Each row is a point. Two turns around zero, p and q, are shown by what they do to some points. Write where each new point lands after one turn and then the other. Backwards means that the second turn is done in reverse. Each puzzle has new turns, and all numbers are rounded.

Turn p:
[ 31 -12] => [25 22]
[11 33] => [-24  25]
[-23  30] => [-37  -6]
[-19 -51] => [ 36 -41]
Turn q:
[-26  17] => [-24 -20]
[-2 18] => [-18   3]
[-32 -29] => [ 18 -39]
[60 -6] => [23 56]
Where do these land?
q, then p backwards: [-21 -63] => [ -9 -66]
p, then q: [-6 30] => [-17 -25]
p, then q: [28 22] => [-35   4]
p, then q: [-1 11] => [-7 -8]

Turn p:
[-55  -1 -17] => [-12  30 -48]
[-25   1 -22] => [  7  19 -26]
[ 10 -34  13] => [ -5 -37  -6]
[ 17 -30  40] => [-26 -45  11]
[ 6 64 -8] => [ 8 53 37]
[48 -1 -6] => [ 28 -22  33]
Turn q:
[-13  11 -11] => [-19  -3  -6]
[ 24 -46   7] => [ 41 -17  27]
[17 -5  9] => [20  3 -2]
[-46  26 -47] => [-66 -24 -12]
[52 31 40] => [ 45  41 -39]
[-34 -17   2] => [-21   0  31]
Where do these land?
q, then p: [ 42 -39 -11] => [ 18 -52  20]
q, then p: [-41  -9 -34] => [-35  -8 -40]
q, then p: [-24   7  15] => [-19  22   2]
q, then p: [22 41 30] => [35 38 18]

Turn p:
[-27  20  17 -51] => [-40   1  -2 -49]
[ 25 -19 -18   8] => [ 33 -13   8   9]
[ -8 -30   9   5] => [ -9 -26   9  16]
[ -1 -31 -79  -6] => [ 54 -48 -43 -10]
[21 30 21 11] => [ 0 40 16  4]
[-10  30  49  34] => [-38  45  11  32]
Turn q:
[ 44  16 -24  18] => [-13  52 -11   8]
[-32  -2  45   0] => [ 11 -46  14  24]
[ 50  22 -26 -34] => [-12  56  32 -22]
[-37 -45  22 -58] => [ 44 -50  32 -42]
[-31 -19   0   8] => [  7 -30 -19  -8]
[-20  19 -17  26] => [-32  -9 -25   6]
[25  8 -1 41] => [ -5  27 -25  32]
Where do these land?
p, then q backwards: [-27  44  11   4] => [ 20  19 -41  20]
q, then p: [ 18  -3  -3 -62] => [-31  18  45 -31]
p, then q: [-27 -69  54 -46] => [ 64 -79  -5  -6]
p, then q: [-10   2 -30  16] => [ -6  25 -20 -13]
p, then q backwards: [  7  16 -19  31] => [ 25 -17   7  26]
q, then p backwards: [ 11 -12 -12  28] => [-12  20 -19  17]
q, then p: [28 22  0 30] => [ -1  29 -31  19]
